Each row of a before or after table is a point. One or more steps were done to the points. Then noise was added and the rows were shuffled. The steps act on columns, c1 being the first. Write out the steps. A step turns or swaps two columns, mirrors them in a line or flattens them onto one, adds a multiple of one to another, or multiplies or shifts one. Angles are multiples of 10 degrees, from the lower column toward the higher: turns from -170 to 170, lines from 10 to 170 but not 90. Use the fewest steps. Two steps may share a column if one is a turn and the other turns, adds or multiplies; they go together, in the order done. Otherwise the lowest column goes first.
(in the rows, 128 means zero)

Before (11 x 3)
[[137 137 146]
 [190 130 104]
 [ 72  77 153]
 [ 75 114 168]
 [163 146 128]
 [ 70 152 199]
 [123 100 183]
 [ 85 116 140]
 [171 142 117]
 [160 121 119]
 [163 121 148]]
After (11 x 3)
[[164 115  72]
 [114 139 114]
 [ 90 121 122]
 [ 79 131 171]
 [164 117 101]
 [112 100  75]
 [ 96 145 140]
 [158 153  42]
 [100 121 147]
 [171  77  85]
 [ 92 141 152]]
Steps: turn c1 and c3 by 160 degrees

Before (9 x 6)
[[127 158 103  54 137 154]
 [119  81 137 150  86 116]
 [191 112 114 124 166  91]
 [168  98  99 136 112 134]
 [155  92 137  88 109 156]
 [131 157 112 164 142 117]
 [170 111 203 132  93 195]
 [ 49 113 100 118 132 165]
 [126 157  90 119 171 143]]
After (9 x 6)
[[133 104 106 151 133 158]
 [116 152 168 149 100 143]
 [209 122 148 161 171 113]
 [ 25 108 152  91 136 131]
 [180 110 168 127 121 138]
 [182 203 118  65  99 156]
 [163 150 159  87 121 101]
 [125  82 114 113 163 123]
 [128  94 108  79 127  67]]
Steps: multiply c1 by 1.3; add -0.3 times c2 to c5; turn c2 and c3 by -110 degrees; turn c4 and c6 by 70 degrees

Before (9 x 9)
[[174 134 140  80 133 147 130 141 143]
 [124 139 149 127 139 110 131 140 142]
 [149 121 121 140 139 120 117 145 125]
 [137 144 136 128 132 132 100 120 128]
 [118 126 144 140 123 129 121 137 135]
 [130 136 118 135 128 125 122 128 115]
 [157  88 115 144 158 116 129 119 112]
 [124 144 143 146 136 144 129 136 135]
 [124 133 117 138 136 122 113 126 142]]
After (9 x 9)
[[136 143 117 138 124 122 113 126 143]
 [137 161 149 127 122 109 131 140 142]
 [133 122 144 140 138 128 120 137 135]
 [136 175 143 146 125 144 129 137 135]
 [125 175 136 128 119 132  99 120 128]
 [126 152 118 135 127 125 121 128 115]
 [ 96 146 139  80  94 147 131 141 144]
 [126   8 115 143  86 116 129 120 112]
 [119 106 121 140 107 119 116 145 126]]
Steps: turn c1 and c5 by -140 degrees; multiply c2 by 3

Before (8 x 11)
[[106 121 108 147 159 107  88 174 151 154 212]
 [127 109 147  94  58 160  88 139 122 126 165]
 [ 77 135 178 133 121 133 125 132 114 154 180]
 [ 81  98 165 111 146  64  73 165 160 161 195]
 [121 178 112  58 145 135 134 144 101 124 154]
 [ 94 129 112 134 181  89 120 164 112  87 164]
 [190 146 113  84  84 156 194 109 103 123 117]
 [174 201 116 124 152 126 143  92  93 112 103]]
After (8 x 11)
[[ 81  97 167 191 130  64 161 166 195 129 159]
 [191 146 115 110  96 157  50 110 101 146 136]
 [105 121 106 144 140 108 171 175 200 124 177]
 [125 107 148 191  75 159 137 143 147 157 160]
 [173 201 116  85 155 127 113  92  85 112 133]
 [120 177 114 153 144 135  77 143 123 119 164]
 [ 77 134 180 122 112 134 134 132 153 136 178]
 [ 94 128 111 130 183  89 138 166 137  94 165]]
Steps: turn c4 and c7 by 140 degrees; add -0.5 times c2 to c4; flatten c5 and c10 onto the line at 150 degrees; turn c9 and c11 by -40 degrees

Before (10 x 14)
[[ 99  99 134 119 104 132 129 164 110 169 103 140 151 101]
 [152  83 131 104 105 179 111 161 118 137 113 136 153 158]
 [ 99  86 116 171 144 149  90 105 100  81 115 174 140 157]
 [ 95  90 139 158 155  83 150 165 112  79 125 107 100 115]
 [138 132 118 177 100 148 198 113 154 105 105 188 152 165]
 [133 146 104 141 133 199 115 119 119  95  96 111  96  83]
 [125 246 105 156 121 188 122 132 154 136  90 118 128 145]
 [110  86 118 142 194 137  94 115 106 114 113 118 151 109]
 [ 89 143 165  94 129 174 102 157 189 118 128 110 109 154]
 [124 106 141  38 101 165 156 159  99 156 124 109 128 129]]
After (10 x 14)
[[152 123 126 174 106 181 114 163 128 142 113 102 134 129]
 [139 170 108 108 103 149 197 112 194 106 103  97 137 131]
 [135 136 111 108 134 202 116 114 106  93  97 162 136 131]
 [101 133 138 159 105 132 129 164 130 168 106  97 138 129]
 [111 153 118 164 195 136  96 116 106 110 116 106 130 131]
 [126 115 105   6 121 190 124 131 138 138  92 138 105 135]
 [ 94 168 140 151 160  84 148 165 102  80 128 151 138 127]
 [ 91  86 160 127 126 172 102 156 146 116 127 163  83 126]
 [122  50 138 179 100 163 157 155  99 155 124 122 138 128]
 [ 97 182 111 154 143 147  92 104 146  81 114  99 173 131]]
Steps: turn c2 and c4 by -110 degrees; flatten c3 and c14 onto the line at 170 degrees; turn c9 and c12 by -50 degrees; turn c12 and c13 by 110 degrees

Before (9 x 20)
[[129  74 109 113 154 136 100  89 153 160 152 142 143 167  74 115 132 150
  176 131]
 [125 215 110 153 141 100 127  98 102 138 153  79 150  67  86 154 145 138
  131  64]
 [147  87 141  91  85 111 122 138  75 118 111 105 140 124 102 149 109 116
  124 139]
 [ 88 113 107 149 147 138 148 174 144 135 131  76  91 143 179  97 136 172
  179 152]
 [145 135 135 138 130 149  81 114  86 134 133 137 165 163 145 123 109 135
  161 133]
 [ 97 158 128 106 145 115 115 135 156  82 124 116 112 153 170 133 137 124
  143 146]
 [140 116 126 134 100 139  81 151 150 149 158 132  92 102 122 121 147 136
  143 106]
 [153 142 100 131 129 135 106 134 155 116  93 111 113 133 128 170 128 104
  132 126]
 [146 110 130  97 159 148 167  94 103 144 127  97 106  64 117 115  92 116
  164  97]]
After (9 x 20)
[[165 114 125 134 108 139  81 151 150 157 158 133 117 101 108 120 147 136
   84 107]
 [ 36 159 128 106 171 116 116 136 158  92 123 114 141 153 124 132 139 125
   83 147]
 [179 135 136 137 144 148  81 114  86 121 132 137 131 163 121 124 110 135
  102 135]
 [204 142 100 131 127 135 107 134 155 122  93 111 129 133 128 168 128 105
   73 126]
 [183 112 130  97 135 148 167  95 102 148 128  97 119  65 161 114  92 117
  104  97]
 [  7 113 107 148 182 138 148 175 147 148 131  76 122 143 118  96 136 173
  120 150]
 [185  88 140  90  84 112 121 138  75 116 111 104 131 123 103 150 109 117
   64 139]
 [118 216 111 154  97  99 127  98 103 129 155  79 128  67 160 155 145 137
   73  63]
 [130  76 109 114  94 137  99  89 154 151 151 143 120 168 177 115 132 148
  117 131]]
Steps: multiply c1 by 3; mirror c5 and c15 in the line at 30 degrees; flatten c10 and c13 onto the line at 160 degrees; shift c19 by -60

Before (14 x 24)
[[139 145 133 249 113  53 163  85 124  97 184 154 121 105 191  87 162  84
  125 122 154 131 138 150]
 [127 159 112 218 125 161 126  80 127 118  84 154 128 104 183  92 151 134
  127  68  78  16 148 143]
 [ 91 123  73  98 131 155 116 152 133 131 137 138  94 114 138 123 123  97
   80 128 141 147 131 144]
 [ 88 135  99 158 114  82 114  69 124 113  93 201 148 167 151  93 135 114
  105  95  64 147 134 132]
 [128 165 133 133 113 139 121 108 117  70  85 152 143 131 168  93 117 131
   97 135 147 144 131 126]
 [138 147 100  99 119 123 175 110 112  62  83 146 124 185 138  90 169 123
  119 117 144  63 151 172]
 [115 160 117 206 141 159 118  73 143  97 102 138 200 141 147  97 171 114
  136 107  93 144  82 154]
 [123 160 105 127 151 162 122 196 113  91  88 154 248 122 132 112 185  74
  121 100 133 150 149 120]
 [123 111 132  86 127 162 176  95 119 112 234 143 108 132 168 103 137 123
  108  70 140 150  99 141]
 [120 108 129 108 115  95 161  63 127  69  84 155 108 132 138 153 131 101
   50 132 110 141  51 116]
 [128 172  98  89 112 138 159  97 122  95  92 146  95 110 152 134 115  70
  141 136 143 124 112 135]
 [128 156 123  98 105 150 138  66 156 194 176 161 104 109 148 142 140 126
  110 111 135 147 116 120]
 [133 150 131 150 176 156 152 129 111 100 198 170 160 179 128 102 143  79
   49 128 137 142  95 118]
 [141 148 111  99 110 109 107  62 109 109  96 162  94 124 151  93 159 112
  141 121 139 113  92 139]]
After (14 x 24)
[[146 154 115 205 154 159 123  83 150  99 100 102 196 153 149  99 168 114
  138 106  94 139  48 152]
 [144 179  98  90 100 138 151 102 122 101  95 125 100 122 153 139 116  67
  137 135 141 127  85 138]
 [155 146 104  97 111 127 174 108 113  65  83 136 125 185 136  92 167 125
  114 121 141  59 126 168]
 [ 89 155 111 122 166 165 120 153 115  91  90 187 247 123 132 112 185  73
  120 102 132 154 119 117]
 [159 104 133 106 109  95 161  68 131  69  91 110 113 133 131 153 124 101
   54 135 107 138  24 116]
 [156 158 119 219 120 158 124  78 122 117  77 125 130 118 184  94 149 136
  130  71  87  19 116 142]
 [158 150 119  89  89 155 133  67 156 188 172 120  99 117 153 141 141 128
  113 113 125 144  93 121]
 [141 156 129 150 209 153 151 102 115  99 198 160 162 179 127  97 141  83
   44 131 140 143  70 118]
 [136 112 134  85 128 161 177 100 122 111 234 119 114 152 167  97 128 114
  105  69 142 157  73 139]
 [173 141 106  94 100 107 106  71 115 106  93 125  92 136 155  92 158 114
  142 116 137 115  62 140]
 [125 134 102 154 101  81 111  24 128 115  86 136 143 173 146  95 138 115
  103  97  68 148 102 128]
 [161 149 130 253 102  52 163  85 126  97 181 129 124 121 189  86 161  85
  115 124 154 131 106 152]
 [ 83 124  73  93 139 148 122 123 130 133 140 141  89 114 138 123 117  99
   78 126 141 151 100 135]
 [142 169 134 141 101 143 124  92 118  79  81 131 144 131 166  87 115 137
  100 140 147 143  99 124]]
Steps: turn c1 and c8 by 30 degrees; turn c8 and c12 by 40 degrees; multiply c5 by 1.6; add 0.3 times c15 to c14; shift c23 by -30

Before (14 x 48)
[[148 101 137 142 111 130 157 136  99 167 152 125 109  80 140 108 153 172
   88  74 126 112 136 126 146 114 100 171 155 150 134 153 147  95 104 205
   91 125 117 177 135  87 192 107 144 135 110 147]
 [ 98  96 177 137 186  97 103 146  89 157 176  45 101  93 177 110 118 125
  155  86 143 130 156 115 152 113 156  93 125 136 138 138 129 205 102 153
  124  96 131 110 129 114 192 121 110 116  71 141]
 [ 17 155 177 167 167 132 165 117 158  99 100 134 107 110  71 101 174  34
   60 121  81  92 162 119 139 133 143 139 137 113  73 209 164 123 199 118
  128 119 104 167 115 171 151 167 130 141 154  87]
 [153 164 119 125 132  73  88 140 190 143 162 137 152 124  97  88 128 104
  116  41 161  54  91 122 143 157 141 134 153 148 159 137 123 169 146 148
  188 125 144 145 228 133  99 183  90 175 127 146]
 [126 116 121 111  79 135 172 141 180 136 112 150 102 132 139 139 160 122
  120 121 123  87  80 116 159 165  84 126 126 170 141  53 109 101 160  85
  130  99 131 119 119 126 104  96  68 189 108 134]
 [ 79 138  95 182 157 125  76 171 108 130 158  71 123  65 110 139 138 164
  121  71 179  19  97 107 165 143 134 187  44 123 119 219 151  94 169  76
  108 103 162 184 138 173 163 132  99 138  58  86]
 [ 99 142 168 115 124 117 121 130 103  97 126 130  88 111 178 122 132 105
  160 154  56 143 108 149 154 122 128 109 147  87 133 125  97 122 161 152
   71 117 157 149 116 117  99  97 173 155 102 160]
 [131 169 189 163 206  63 103 125 112  98 127 104 112 118 126  94  69 120
  110 110 168 137 169 161 154  92 113 192 189 171 154 131 107 122 114 164
  166 105 158 133  88 121 159  94 136 146 114 139]
 [143 124  82 193 151  80 169 145 125 122 165 155 103 130 102  93 165 123
  182 180 115 144 108  98 131 207 125 170 136 135 141 113 184 100 134 114
  139 121 125 206 103 110 181 183  84 164 135  80]
 [126  75  92 161 142 166 151 146 154  90 160 178 141 136 170 149  97 138
   93 130 119  91 118 103 113  86 134 149 178 102  85 140 158 145 210  99
  123  99 122 100 138 112 155 103 128 122 130 170]
 [172 155  96 188 199 117 107 217 130 130 136 123 120 192 147  99  94 132
  110 117  76 160 213 153 197  86 104 145 163  64 101 184 157 158 132 140
  144 121 209 149 139 146 159 126  71 113 140  94]
 [139 154 123 176 103 106  86  63 156 112 146  91  70 114 219 133 114 121
  101  64 107  98 162 136  99 118 156 113 152 159 147 131 126 104 166 155
  160 145  62 129 138 158 196  67 158 131  89 120]
 [217 132  81 201 167 162 114 110 167 111  99 146  76 103 137  81 169 117
  181 154  64 131 229  81 152  95  88 128 129 128 163 146 184 172 105 128
  109 110 115 125 122 105 123 124  87 143 116 103]
 [133 152 100  94 119  89 182 149 120 110 171 161  99  99 131  77  93 105
  138 123 106 139 151 140 135 138 136 147 193 115 190 114 130  55 161 168
  100 144 114 163 152 166 186 167 172  99 148  61]]
After (14 x 48)
[[173 155  95 188 124 118 108 217 130 128 138 125 121 191 146 100  94 173
  147 117  89 160 179 154 197  85 103 146 164  65 101  37 157 159 131 141
  144 121 210 149 163 145 161 125  70 111 141  96]
 [ 18 155 176 166 164 130 165 117 151  97  99 134 108 109  72 102 175 107
  120 121  47  92 102 118 138 133 142 138 136 112  72  47 164 122 200 119
  129 119 103 168 140 172 152 168 129 142 155  85]
 [ 97  96 176 136  99  96 101 146  94 164 177  43 101  95 178 111 117 138
  136  86 157 130 144 115 153 114 156  91 125 137 140  78 128 204 102 152
  125  97 131 110 122 116 191 121 110 115  71 142]
 [147  99 134 142 158 131 158 136 107 173 154 124 110  80 140 108 152 149
  102  73  98 112 154 128 147 114 101 172 152 150 134 127 148  94 104 205
   91 125 116 177 136  87 194 106 143 134 110 147]
 [217 133  81 198 116 162 115 110 163 105  97 145  76 103 137  80 170 174
  207 153 131 131 181  81 152  95  87 128 127 127 163  86 183 171 105 128
  109 110 116 125 155 106 121 125  88 142 116 103]
 [132 153  99  94 124  88 182 148 117 112 171 162 100 100 131  77  95 129
  140 123 131 139 131 140 136 139 137 148 192 117 189 143 130  54 160 168
   99 145 115 162 161 165 186 167 173  99 148  61]
 [153 163 119 124 132  73  88 139 191 132 164 137 154 123  95  87 129 101
   62  41 170  55  95 121 143 156 142 134 152 147 158 117 123 170 146 147
  189 125 143 145 198 133  98 182  89 175 126 147]
 [139 153 124 176 147 107  88  62 152 108 147  93  72 112 217 135 114 141
  120  64  99 100 143 137 100 118 156 113 153 157 146 145 127 102 167 155
  160 144  61 130 148 158 195  66 159 132  88 119]
 [ 99 142 167 115 128 117 121 130  97 101 127 129  88 111 180 123 131 110
  200 153 109 142 105 149 153 123 126 110 147  86 133 134  95 122 161 151
   70 117 158 150 153 118  99  97 173 155 102 161]
 [127 118 121 112 102 134 171 142 181 125 112 149 102 132 138 137 159 100
  131 120 115  87  95 114 156 166  85 125 126 171 142 213 110 100 161  83
  130  99 132 122 124 127 105  98  67 187 109 135]
 [142 125  82 195 101  81 167 145 122 123 164 154 103 130 102  92 166 118
  182 179 154 143 114  98 131 208 125 170 136 135 143 122 185  99 133 114
  140 121 125 205 113 110 183 183  85 163 134  79]
 [131 169 190 163  81  65 102 125 108 102 125 104 112 118 126  93  69 145
  105 110 125 140 150 159 154  90 112 194 190 172 153  67 107 122 113 163
  167 104 158 134  73 122 161  92 136 145 115 140]
 [125  75  93 162 129 166 150 146 145  86 160 178 140 136 170 147  98 127
  108 130 100  91 126 102 114  87 136 149 177 103  85 110 157 145 211  98
  124  98 123 100 142 113 157 102 126 122 128 170]
 [ 77 138  94 183 179 126  75 171 110 135 157  71 124  64 110 138 137 127
   85  71 155  19 128 106 166 143 134 188  44 125 119  46 153  94 170  77
  108 102 160 184 112 175 164 132  99 138  58  86]]
Steps: turn c5 and c32 by -130 degrees; turn c9 and c10 by -10 degrees; flatten c18 and c23 onto the line at 50 degrees; turn c21 and c41 by -30 degrees; turn c19 and c21 by 50 degrees
